Each row is a point. Any point is a mix of the corners, with weights that add up to 1. It lies inside the corners' shape when no weight is negative. Say inside or outside, and name the corners with a negative weight.
In the rows, 100 means zero.

Corners:
(1): 133 100 60
(2): 87 150 101
(3): 195 79 78
(4): 32 53 75
Points:
112 119 91 -> inside
141 119 83 -> outside (4)
91 142 98 -> inside
76 55 67 -> outside (2)
72 80 75 -> inside
177 84 77 -> inside

Corners:
(1): 87 123 84 107 74 143 146 95 69 106 61
(2): 93 128 112 124 105 145 49 58 72 123 5
(3): 81 79 92 94 85 69 66 81 108 124 74
(4): 62 145 101 121 12 132 114 78 71 19 59
(5): 113 126 66 113 92 94 60 111 123 121 104
(6): 83 120 75 79 107 77 64 82 110 129 126
(7): 90 103 78 111 89 106 77 64 148 126 140
(8): 92 118 74 123 113 75 87 65 116 131 100
(9): 52 125 79 118 97 84 77 86 150 120 118
(10): 115 138 104 88 78 145 146 126 119 46 149
(11): 79 43 69 104 119 112 93 102 67 139 161
(12): 93 115 111 107 58 113 151 126 76 127 142
Points:
81 125 92 105 73 101 87 89 119 105 116 -> outside (1, 8, 11)
91 120 94 106 89 115 90 85 101 102 89 -> inside
71 126 84 109 91 120 93 75 107 90 102 -> outside (3, 5, 12)
86 113 91 100 83 121 103 102 90 96 108 -> outside (7, 8)
90 112 85 105 96 97 91 93 111 126 112 -> outside (4)
89 111 88 111 78 120 109 96 92 100 101 -> outside (6)
79 127 90 114 62 118 107 83 89 81 81 -> inside
85 94 86 107 93 108 83 84 98 119 105 -> inside
88 119 93 107 81 108 101 97 95 105 97 -> outside (7)

Corners:
(1): 83 93 195 45 134 88 91 123 151 87 140 115 161 77 83 100 91 74 116 82
(2): 153 80 53 183 136 114 56 71 122 145 122 130 43 149 114 101 58 191 129 86
(3): 131 126 90 163 55 94 131 138 161 118 28 65 45 186 57 90 109 152 108 164
(4): 121 113 151 61 91 96 44 126 73 81 131 137 98 153 67 123 70 78 52 51
(5): 28 120 158 155 83 88 146 99 81 116 19 113 112 77 40 87 106 87 88 92
(6): 180 80 114 125 126 69 69 55 91 116 123 78 73 106 156 137 53 77 68 116
(7): 109 87 56 91 158 125 80 67 114 87 141 105 44 93 101 123 137 158 138 48
(8): 95 81 142 163 71 121 96 52 97 179 118 87 131 103 145 136 91 71 91 63
(9): 101 62 95 112 65 150 136 73 150 88 117 129 117 107 129 105 55 88 53 136
(10): 61 120 116 94 89 27 114 119 166 63 95 102 152 162 106 82 44 125 27 72
(11): 153 37 62 78 60 89 117 80 116 108 128 49 48 158 71 72 92 194 40 161
(12): 88 120 72 54 36 72 125 114 114 73 45 115 111 138 46 62 56 152 153 118
(13): 63 51 131 42 63 42 74 90 57 73 42 137 83 84 38 132 130 68 138 104
(14): 167 57 154 147 115 57 49 62 129 78 87 139 25 54 158 62 132 152 171 137
(15): 80 51 123 135 98 150 61 62 107 132 160 40 127 103 146 89 77 120 112 133
(16): 122 102 141 39 106 135 127 141 36 63 93 118 193 151 66 116 62 100 82 95
(17): 44 147 115 134 94 65 145 96 46 164 86 90 165 169 116 73 106 91 87 132
(18): 44 47 179 48 53 133 123 153 57 118 120 78 112 67 68 147 57 74 114 71
(19): 81 101 148 107 133 96 113 118 120 38 147 125 71 41 37 137 129 163 137 98
(20): 138 23 79 149 132 69 123 110 166 29 167 82 55 56 94 84 132 86 89 117
(21): 56 103 137 72 79 43 53 117 72 162 89 123 143 43 102 95 138 62 123 72
Points:
118 83 86 80 90 55 86 93 150 73 106 119 74 115 77 106 93 123 98 95 -> outside (5, 14, 15, 16, 17, 18)
104 82 129 86 101 90 99 104 115 95 117 101 112 106 89 100 91 109 94 103 -> inside
103 97 123 112 86 85 111 106 114 104 100 111 108 113 93 92 84 114 87 110 -> outside (7, 13, 15)
125 53 127 131 90 80 93 90 128 103 99 92 85 93 116 92 97 101 99 123 -> outside (4, 7, 12, 17, 19)
89 85 140 98 96 87 91 99 93 102 108 114 123 92 101 103 84 94 106 94 -> outside (3, 7, 11)

Corners:
(1): 111 195 113 102 93 102 86 62 98 82 98 76 118 82 88 124 79 98 95 122
(2): 99 93 84 114 66 120 95 99 105 138 118 127 112 98 89 89 80 91 111 100
(3): 83 67 94 113 113 142 139 124 94 117 113 112 99 109 69 79 88 143 81 147
(4): 97 101 93 114 107 110 105 97 114 96 90 120 123 121 80 90 130 93 102 96
(5): 129 113 88 108 96 109 96 81 130 101 109 105 118 109 95 96 109 76 91 93
(6): 91 90 131 24 113 88 92 89 89 93 109 89 110 122 60 100 110 117 66 98
(7): 128 95 98 126 91 104 99 76 103 112 117 116 81 104 117 93 83 147 124 89
(8): 96 97 122 78 89 74 94 94 87 96 108 75 82 101 92 100 186 96 77 93
(9): 117 127 101 141 108 56 104 81 146 88 106 93 109 87 129 73 99 106 157 126
(10): 84 88 124 58 108 116 99 85 82 92 90 65 113 97 77 90 121 85 67 102
(11): 107 70 91 121 104 124 88 120 93 123 85 124 128 24 71 104 98 112 91 113
(12): 92 96 101 117 92 136 90 82 73 127 122 103 46 115 89 92 98 105 102 110
(13): 109 95 104 97 124 48 89 74 99 100 115 28 131 115 93 108 131 106 86 85
(14): 124 74 143 95 109 114 114 92 86 106 85 122 119 94 108 100 126 88 96 81
(15): 90 86 90 136 96 125 104 78 82 123 87 134 104 101 118 100 75 102 92 112
(16): 94 87 71 122 109 103 113 95 87 96 88 104 117 104 135 40 71 75 80 73
(17): 96 91 85 111 107 113 148 73 97 105 106 122 108 106 84 98 86 78 97 140
(18): 103 106 107 105 67 74 99 88 90 84 101 88 121 98 87 76 83 75 75 91
(19): 90 87 106 116 100 113 100 76 117 113 110 126 114 88 77 102 88 123 86 91
(20): 112 87 93 130 91 108 103 79 75 103 120 129 101 101 144 81 88 81 113 108
(21): 100 90 119 85 110 108 109 112 178 92 113 120 99 104 98 100 102 86 132 85
Points:
105 77 101 109 100 106 102 96 101 107 109 114 99 105 102 88 110 104 94 89 -> outside (1, 2, 9, 10, 17)
101 99 107 100 99 98 100 88 105 100 105 99 106 108 99 88 107 97 98 95 -> outside (11, 17)
104 95 105 106 110 106 108 88 114 104 101 111 124 95 91 101 104 96 104 110 -> outside (7, 8, 12, 16, 18)
102 101 103 101 100 102 101 86 104 104 102 100 108 95 87 97 104 96 93 101 -> outside (3, 20)

Corners:
(1): 82 60 145 112 100 88 92 57 63 155 100 106 159 106 102 144 144 127 74 65
(2): 97 144 102 144 143 119 78 143 117 43 129 98 121 132 125 109 50 127 111 136
(3): 61 84 103 152 85 95 91 66 79 97 76 111 112 131 139 121 156 123 87 50
(4): 83 104 93 82 107 101 112 145 137 108 132 78 64 91 97 63 136 106 113 110
(5): 107 158 74 96 148 87 67 132 86 48 128 137 130 74 114 106 66 119 103 72
(6): 159 150 118 111 135 56 111 102 114 80 109 85 141 83 118 69 75 79 105 78
(7): 83 141 79 30 92 89 99 126 109 123 100 85 58 97 38 46 89 122 84 130
(8): 109 74 150 120 133 79 75 84 34 70 106 94 111 135 59 184 106 122 64 19
(9): 97 111 79 105 104 118 79 104 151 94 130 119 62 100 76 64 75 62 103 118
(10): 133 126 86 115 155 106 59 102 161 113 98 82 80 74 63 67 103 107 82 115
(11): 116 142 68 77 98 124 89 63 129 125 138 83 81 83 88 83 108 103 126 114
(12): 122 115 54 76 84 87 80 120 147 134 111 109 82 81 86 72 140 102 149 165
(13): 123 124 134 114 85 144 104 47 42 88 120 128 177 155 62 170 142 140 62 58
(14): 92 128 124 81 88 110 128 114 146 117 94 94 44 41 114 98 126 119 107 127
(15): 100 52 157 98 71 133 99 53 78 98 57 94 152 144 85 183 125 156 70 5
(16): 131 173 86 92 57 128 82 134 134 131 147 98 76 81 42 79 86 127 130 125
(17): 135 164 93 128 85 104 57 174 129 76 117 64 137 76 129 103 77 52 81 128
(18): 73 66 103 138 126 86 108 97 108 53 106 62 96 48 95 57 81 101 108 103
(19): 99 130 50 71 91 140 144 164 124 143 111 82 53 69 75 80 87 88 105 152
(20): 135 133 140 120 157 125 56 123 84 52 93 88 148 109 123 97 65 92 115 61
(21): 159 96 69 89 80 141 65 109 137 147 135 106 33 94 117 65 83 112 90 156
Points:
136 142 93 104 116 107 67 115 125 103 135 109 106 90 99 93 95 96 111 119 -> outside (3, 7, 15, 18, 19)
110 121 95 103 112 111 80 121 125 94 108 87 86 84 95 90 94 103 101 107 -> outside (1, 6, 13)
99 117 96 114 118 107 74 98 93 82 105 98 134 109 95 115 102 104 96 86 -> outside (4, 6, 14, 16, 21)
108 111 100 106 100 105 92 105 105 102 113 103 100 104 87 106 108 114 91 99 -> outside (11, 20)
113 116 105 104 103 103 85 102 112 96 110 97 106 98 95 100 104 113 102 98 -> outside (19)
108 116 101 103 108 110 89 111 110 95 114 99 102 102 97 103 101 116 100 100 -> inside
113 134 88 98 104 111 93 112 120 106 120 95 95 87 91 81 100 103 102 117 -> outside (8, 15)
89 109 99 112 82 110 82 94 114 92 111 91 80 92 87 101 118 116 81 84 -> outside (1, 2, 6, 12, 19, 20)

Corners:
(1): 125 118 156 85 161 31 47 148 94 102 128 80 123 152 143 108 136 44 116 149
(2): 104 114 109 94 172 119 109 101 76 109 124 122 139 148 128 115 57 122 70 52
(3): 25 131 29 76 126 92 134 140 162 152 151 117 96 104 70 40 75 122 124 92
(4): 149 44 139 156 92 74 170 146 53 126 98 129 176 71 100 170 97 94 127 78
(5): 64 119 62 118 99 125 61 157 83 73 82 69 120 109 77 80 86 57 167 170
(6): 40 109 168 133 54 83 25 174 128 59 53 155 172 44 121 129 33 37 104 119
(7): 58 144 65 61 80 30 80 59 59 65 25 137 72 93 95 82 76 84 85 91
(8): 106 63 78 69 98 144 159 154 141 168 140 113 59 127 49 85 131 135 47 91
(9): 122 107 74 74 91 136 88 90 150 62 70 113 104 112 107 71 70 55 113 161
(10): 57 168 64 96 75 138 69 135 74 140 60 88 122 83 155 107 101 25 143 63
(11): 154 103 111 97 133 56 64 106 130 62 37 96 67 100 78 81 153 60 191 80
(12): 163 38 71 103 75 63 102 95 122 110 137 56 102 152 50 133 48 106 74 88
(13): 143 27 118 84 148 74 137 107 92 195 70 84 71 65 105 108 40 64 62 54
(14): 61 70 84 109 131 111 137 93 62 86 91 55 114 96 118 119 143 98 68 129
(15): 133 17 85 73 113 148 45 71 152 127 25 104 124 58 67 126 54 134 90 137
(16): 155 58 133 32 164 109 91 144 77 86 118 44 106 60 145 75 135 130 67 146
(17): 183 61 108 177 115 109 77 105 78 145 113 54 87 94 144 88 106 103 84 132
(18): 38 65 94 87 114 138 136 90 100 144 143 54 113 129 47 37 112 140 82 128
(19): 160 169 102 138 82 161 100 134 175 113 57 82 88 127 161 99 51 96 175 114
(20): 52 79 140 95 105 142 64 152 82 93 111 149 77 113 155 121 90 37 162 52
(21): 76 166 146 142 110 94 40 97 55 63 166 79 129 35 77 158 166 88 131 176
Points:
110 91 106 112 112 104 104 115 96 105 96 88 112 95 105 109 104 91 112 113 -> inside
113 109 106 108 106 119 94 123 118 112 87 92 98 107 119 99 83 85 129 105 -> inside
104 102 115 118 110 114 86 139 103 101 99 91 120 87 111 101 127 80 143 127 -> outside (2, 7, 12, 13)
98 84 100 93 119 99 94 115 92 110 95 91 106 94 101 102 104 89 95 110 -> outside (19)
112 89 103 103 109 95 84 117 103 109 98 89 112 105 101 108 91 86 108 115 -> inside
101 107 103 105 100 111 74 128 109 97 86 101 114 92 113 109 91 80 120 118 -> outside (13, 18)
113 102 111 102 114 101 87 115 119 101 119 109 111 111 95 102 88 108 106 111 -> outside (5, 10, 13, 14)
95 102 94 106 107 101 95 115 103 114 93 100 105 109 99 98 85 86 109 104 -> outside (16)

Corners:
(1): 165 27 69 83 66 86 72 98 142 56 109 156 47 170 113 135 170 176 70 161
(2): 88 183 191 119 112 115 77 123 41 115 123 92 194 44 144 183 116 153 114 81
(3): 98 67 47 39 93 12 73 54 89 60 195 84 41 118 193 62 88 92 27 138
(4): 85 98 139 129 111 82 134 150 23 105 124 149 95 142 152 117 146 137 63 175
(5): 60 112 124 108 135 68 99 141 106 118 152 74 112 24 116 155 99 91 150 95
(6): 117 53 76 54 92 74 163 105 114 100 115 89 112 117 164 47 186 135 39 78
(7): 73 155 151 96 140 147 145 145 79 73 95 157 108 113 85 141 150 69 134 89
(8): 139 39 137 138 176 111 166 76 118 74 78 59 141 127 117 187 136 39 82 152
(9): 179 81 118 141 166 41 103 19 114 70 169 75 133 12 101 96 87 165 135 52
(10): 64 164 173 60 114 9 100 102 133 36 152 169 108 75 104 65 162 150 139 139
(11): 95 65 129 83 96 107 66 77 36 109 114 63 90 130 141 70 76 126 92 94
(12): 163 96 137 103 70 24 158 35 108 79 141 146 141 142 133 127 153 132 178 101
(13): 102 168 131 70 58 137 150 36 63 78 188 144 111 60 158 98 104 30 110 136
(14): 158 43 110 145 128 41 90 159 37 34 89 115 130 55 121 123 63 62 190 68
(15): 75 162 96 73 28 126 159 87 111 105 177 81 103 84 108 105 76 135 81 115
(16): 143 115 125 169 120 121 147 164 109 107 91 162 164 44 76 110 55 37 130 81
(17): 161 132 92 99 101 71 70 135 133 60 135 65 52 87 122 57 86 99 126 81
(18): 185 68 120 81 144 121 56 74 10 86 157 112 86 157 87 176 98 50 119 195
(19): 88 169 103 67 134 96 99 73 66 64 69 164 138 69 103 78 75 96 183 97
(20): 160 49 153 64 125 59 73 117 88 87 84 49 69 97 119 190 34 123 103 79
(21): 80 110 100 80 63 28 95 94 99 93 159 78 34 79 138 54 167 70 21 106
Points:
115 96 115 94 103 88 110 110 90 83 120 115 100 104 121 118 118 99 105 117 -> outside (9)
115 125 120 97 101 93 108 85 95 72 144 124 108 80 113 115 109 90 129 114 -> outside (4, 6, 20)
124 91 120 95 112 70 102 91 87 79 130 100 101 97 126 114 108 103 104 118 -> outside (7)
133 99 127 107 122 89 111 107 78 74 114 127 115 103 119 115 107 93 122 111 -> outside (5, 15, 21)
123 87 117 94 105 81 113 96 97 90 140 99 96 104 127 118 127 115 87 119 -> outside (14, 19)
117 107 119 98 103 72 104 110 81 82 130 116 107 85 126 105 106 109 116 101 -> outside (8)
104 118 134 96 107 88 113 95 75 98 129 100 107 93 123 107 115 102 100 109 -> outside (1, 3, 14)

Corners:
(1): 105 123 104 109 93 102 99 105 95 52 93 92 87 113 95 100 104 78 95 111
(2): 103 105 103 105 81 97 94 97 106 108 114 86 109 70 93 76 103 98 107 80
(3): 107 86 113 111 112 93 96 104 100 117 91 89 93 99 135 97 100 153 116 87
(4): 71 92 79 100 93 104 118 86 184 117 112 92 94 89 115 114 99 113 99 86
(5): 97 98 109 116 95 94 94 86 106 108 102 104 83 102 89 89 90 99 124 101
(6): 99 114 106 104 106 111 103 102 99 106 104 99 110 99 102 104 74 106 98 91
(7): 110 97 102 117 125 105 102 98 102 88 89 92 104 78 97 97 108 99 108 87
(8): 108 165 127 102 78 88 125 95 90 98 114 115 92 99 92 94 105 104 101 116
(9): 113 82 116 112 86 126 108 112 107 97 93 99 95 108 146 102 116 91 118 113
(10): 100 77 86 107 103 88 87 81 109 104 92 125 99 108 82 105 66 91 89 128
(11): 69 71 75 92 119 113 123 86 109 116 89 103 69 105 124 94 87 81 87 96
(12): 67 104 110 98 85 106 109 92 106 112 138 139 110 88 93 104 103 87 104 108
(13): 119 102 84 117 98 107 109 109 114 84 93 101 96 112 93 110 109 114 89 88
(14): 105 103 107 123 91 116 143 95 98 74 90 94 103 101 108 97 108 95 98 89
(15): 104 113 128 125 115 98 106 79 80 106 90 112 93 99 90 5 98 87 99 123
(16): 83 94 102 86 86 87 83 54 122 128 123 137 91 101 99 109 70 88 92 86
(17): 107 101 108 87 100 94 105 100 97 100 96 117 104 105 107 89 104 108 118 98
(18): 91 99 74 93 85 102 83 67 130 113 107 96 103 104 85 107 102 94 92 106
(19): 111 102 104 98 102 95 120 103 117 85 112 91 106 110 86 107 106 100 82 118
(20): 76 104 119 101 91 139 90 98 99 96 102 96 88 61 87 103 88 100 111 105
(21): 80 112 118 104 88 99 107 102 99 113 91 102 101 100 93 102 109 95 95 92
Points:
95 98 106 102 97 101 105 90 110 103 102 107 99 97 102 90 99 96 100 106 -> outside (5, 6, 13)
105 99 101 107 106 94 104 96 108 101 94 99 92 103 107 93 96 104 100 97 -> outside (12, 14, 18, 20)
98 105 103 103 90 103 103 95 114 99 106 105 103 96 96 105 97 96 102 99 -> outside (3, 11, 15)
98 104 105 106 95 109 104 97 118 102 102 107 101 99 95 100 102 99 105 113 -> outside (1, 2, 3, 11, 14, 16)
95 103 103 114 97 108 104 89 112 103 92 89 84 90 111 90 106 106 107 87 -> outside (6, 10, 12, 17, 19)
100 103 105 106 102 102 104 91 106 101 96 103 95 101 100 93 93 101 100 102 -> outside (2, 12)
107 110 105 113 93 100 109 97 106 103 100 102 106 98 103 90 108 106 107 97 -> outside (1, 11, 16, 19, 20)

Corners:
(1): 128 68 118 126 57 149 80 122 100 109 162 62 126 102 134 112 126 111 120 78
(2): 59 107 106 128 96 75 83 127 107 77 144 133 74 73 112 143 69 97 88 84
(3): 67 102 122 107 89 88 31 120 97 101 110 133 100 178 100 140 113 119 122 62
(4): 68 50 97 117 84 52 5 112 108 100 68 117 149 120 97 140 103 81 75 89
(5): 62 43 119 129 90 88 38 91 126 86 81 91 88 123 128 119 98 115 76 66
(6): 93 117 70 68 111 122 142 53 77 80 93 83 107 64 96 71 77 34 105 167
(7): 69 96 136 125 83 94 71 137 83 128 113 85 99 119 121 84 133 145 104 113
(8): 128 98 107 23 83 96 173 48 146 73 117 64 124 60 107 69 113 55 87 116
(9): 97 35 67 137 76 92 107 136 125 90 76 153 101 131 71 119 80 90 80 99
(10): 86 128 123 71 59 127 81 127 76 135 112 136 68 101 118 119 115 119 81 56
(11): 134 119 59 57 101 118 121 74 65 36 95 75 115 59 99 96 103 83 104 121
(12): 162 125 100 43 65 104 143 84 119 108 80 118 88 61 84 62 80 13 92 149
(13): 81 110 97 97 111 116 53 111 132 124 133 133 118 110 118 111 100 140 110 64
(14): 111 58 90 81 105 112 115 127 71 60 104 95 116 92 119 121 67 136 50 118
(15): 96 93 96 82 127 78 50 150 97 102 109 111 88 142 73 142 160 106 67 84
(16): 129 85 78 60 82 81 123 66 124 100 89 70 130 56 89 116 88 86 104 143
(17): 100 68 88 65 78 123 95 127 106 86 143 142 77 116 100 93 128 120 117 146
(18): 84 85 114 92 88 131 68 94 79 89 138 132 80 140 82 89 101 126 84 104
(19): 76 110 71 115 98 80 60 150 112 123 101 83 99 120 105 113 90 117 87 79
(20): 146 85 66 48 121 81 153 55 72 104 96 73 125 85 105 39 94 32 82 100
(21): 70 95 101 129 91 119 95 81 97 79 153 123 78 146 149 106 126 151 77 87
Points:
103 95 91 85 92 108 101 103 101 93 116 108 96 99 105 104 98 95 91 99 -> outside (4, 7)
97 78 91 96 95 93 83 106 104 101 100 108 106 105 92 105 92 87 92 115 -> outside (8, 10, 11, 21)
113 73 81 110 86 97 103 102 92 88 111 92 104 97 114 84 86 99 83 115 -> outside (3, 6, 8, 10, 13, 15)
105 90 90 71 100 101 98 81 95 83 103 79 129 77 111 102 82 83 87 97 -> outside (7, 9, 12, 15, 17, 21)
